Rows are points. Examples show where two turns around zero, p and q, send a point. Where does a point land after both, in the order given? Backwards means that the second turn is done in reverse. Each puzzle has new turns, and all numbers are rounded.

Turn p:
[-29 9 42] => [-43 -3 -29]
[-12 3 -34] => [28 -22 -3]
[-2 -3 -3] => [1 -4 2]
[6 14 10] => [-3 15 -11]
[36 -23 -14] => [15 15 40]
Turn q:
[-12 30 41] => [46 8 -23]
[12 -3 -27] => [-16 -7 24]
[-14 2 -15] => [-5 -20 1]
[13 -30 1] => [-27 19 -2]
Where do these land?
q, then p: [-1 24 15] => [10 23 13]
p, then q: [19 -7 -13] => [14 19 2]
p, then q: [9 -42 3] => [12 17 -38]
q, then p backwards: [-9 -23 -3] => [-13 3 21]
q, then p backwards: [-18 48 -2] => [-9 -3 -50]

Turn p:
[14 -8 -19 -15] => [18 18 14 -5]
[12 -3 -9 -4] => [11 4 9 -5]
[-28 -16 -25 15] => [0 5 8 42]
[8 29 48 26] => [-25 -46 -21 -26]
[6 15 -1 -21] => [-8 15 6 -19]
[-12 -16 5 -1] => [4 5 -15 13]
Turn q:
[10 24 -20 15] => [-11 19 28 -2]
[17 -28 2 12] => [1 -30 9 16]
[14 15 -5 -15] => [-7 20 -2 15]
[1 -12 21 18] => [23 -18 6 -1]
[-19 32 6 -30] => [1 39 -26 -11]
[-22 -31 -4 1] => [-8 -30 -14 -17]
Where do these land?
q, then p: [-19 16 19 -15] => [-1 11 29 -16]
q, then p: [-16 26 -10 -17] => [-28 14 17 -8]
p, then q backwards: [0 13 6 32] => [6 -32 -9 11]
p, then q: [38 -20 -30 -29] => [20 34 3 45]
q, then p backwards: [13 -18 4 -1] => [-6 -6 1 21]
p, then q: [-9 -5 -10 21] => [11 -19 13 -4]
p, then q backwards: [-7 -14 21 10] => [-3 -18 11 -18]

Turn p:
[9 -8 -4 16 -19 16] => [-19 -19 11 -10 -7 -8]
[12 -24 13 0 9 5] => [1 -4 24 13 -9 12]
[10 14 -10 -2 2 -34] => [4 24 -22 3 -20 -7]
[-10 21 -23 -2 23 -8] => [-7 15 -32 9 14 7]
[-9 -11 26 15 5 1] => [12 -9 13 -12 -5 24]
[3 1 28 -10 -17 48] => [15 -47 24 0 18 -13]
[-15 7 -30 -16 -3 -27] => [-7 39 -17 -5 9 -15]
Turn q:
[25 -17 -19 -14 2 -29] => [11 28 -1 -32 -16 -8]
[-15 18 20 -33 -7 13] => [26 -10 7 36 -7 -9]
[-3 15 -3 1 38 -12] => [-18 10 19 7 -26 18]
[-21 -14 13 -19 -14 5] => [13 -2 -23 21 -1 -15]
[10 -20 -7 28 -6 23] => [-23 -20 -9 -21 19 -11]
[-5 20 -22 8 -10 0] => [11 -13 1 -10 3 26]
[9 -1 20 29 -2 0] => [-21 6 8 1 28 -1]
Where do these land?
q, then p backwards: [-5 -17 -17 -3 14 5] => [11 9 -5 20 -11 -8]
p, then q: [7 21 3 -25 -13 -4] => [3 25 8 -22 -1 10]
q, then p: [8 -20 -22 41 1 14] => [3 28 15 8 42 3]
p, then q: [-3 23 16 -16 3 -35] => [22 -1 28 -31 5 7]
p, then q: [-16 1 11 -16 -36 8] => [9 36 12 5 -16 -14]
q, then p: [21 -8 20 6 12 -13] => [26 5 -21 -10 3 6]
q, then p backwards: [-11 0 -11 13 20 25] => [16 -3 -6 27 -2 20]

Turn p:
[-9 -7 25 -5 -14 -13 0 5 -7] => [1 6 10 20 6 12 3 11 19]
[13 -15 -4 -4 2 21 -3 -15 -14] => [-2 13 -7 -11 13 -18 12 -17 5]
[4 1 -26 10 4 8 4 18 5] => [-4 -13 -4 -3 -9 -9 10 0 -27]
[26 0 -15 3 12 -5 4 10 20] => [5 -7 -24 6 -2 0 -9 -8 -27]
[-5 4 16 -8 -19 -6 10 -7 14] => [16 -4 -2 13 -8 1 -7 8 22]
[-9 -4 -13 17 19 1 -2 9 17] => [-11 -1 -6 -8 -7 -7 -10 18 -24]
[5 8 10 -5 1 21 -13 -8 -17] => [10 7 11 -18 19 -1 9 -9 7]
[-7 0 -21 -8 24 7 1 8 -2] => [-18 -10 -11 -21 -2 4 7 1 -13]
[-12 4 11 -3 -21 -22 -10 -10 -2] => [6 12 16 12 -16 14 -5 1 19]
[-6 7 16 4 -8 -10 10 -12 -14] => [-3 -3 17 9 4 1 -10 -5 20]
Turn q:
[0 -3 15 3 9 20 -1 -19 -11] => [6 9 -8 -26 4 -13 0 7 12]
[11 -2 -3 12 -19 -3 10 8 -12] => [-3 -7 26 -4 -2 7 -4 -10 7]
[1 -12 -20 -14 -7 13 -11 21 1] => [-12 4 5 14 11 19 23 8 6]
[9 9 5 -4 10 -2 14 3 6] => [-3 -17 -11 -5 -3 3 -7 -2 -3]
[4 5 -19 3 -18 1 -3 11 16] => [-10 2 7 16 -16 16 11 -10 2]
[4 -13 -1 -11 -6 -15 -17 15 17] => [-20 4 5 21 -1 3 2 14 -16]
[12 9 -5 -1 -7 0 -3 -10 -16] => [10 -8 11 -1 -7 -6 1 6 15]
[-16 12 4 10 12 -2 4 -9 -16] => [25 4 -6 -6 7 -5 -12 -7 3]
[-18 -15 5 6 48 -10 2 -15 27] => [12 9 -36 -13 4 -8 3 4 -47]
[-5 10 22 7 -2 -5 -4 0 -4] => [0 7 -2 -2 0 -6 -25 1 4]
[-3 1 -3 -10 -19 3 9 -5 -8] => [-4 -5 8 5 4 -10 6 -12 15]
Where do these land?
q, then p: [8 13 -21 -13 -10 11 -3 7 -2] => [6 -7 -10 8 -3 -26 -4 14 -3]
p, then q: [-17 -2 11 25 -9 6 9 3 23] => [-10 1 19 14 3 18 -22 12 -12]
p, then q: [-1 4 10 9 -1 -27 -24 18 23] => [2 11 12 -10 -2 29 -9 9 32]
q, then p: [2 -2 3 -5 -7 -15 20 3 -20] => [-10 23 -10 4 13 3 -11 4 4]
p, then q backwards: [9 -3 3 -1 27 2 -8 17 -10] => [-6 -22 4 -2 15 3 8 21 6]
p, then q: [-2 -21 -19 -14 -6 15 6 -1 -8] => [4 -16 -1 9 1 -9 7 -28 -10]
p, then q: [10 8 6 23 -3 -14 -11 -18 0] => [7 12 1 1 -16 -10 -19 19 12]
q, then p backwards: [-16 2 -16 -14 4 1 -4 -7 -2] => [14 -13 6 -6 -15 8 3 8 1]
q, then p: [-2 8 6 3 2 26 5 -10 5] => [8 -9 -15 -9 -21 2 1 -4 5]
q, then p: [4 -9 20 -1 -1 1 3 -15 -22] => [-2 6 -14 6 2 30 -7 5 2]
q, then p backwards: [5 2 -4 -11 3 -8 7 3 13] => [3 -2 -10 -1 3 -5 13 12 2]
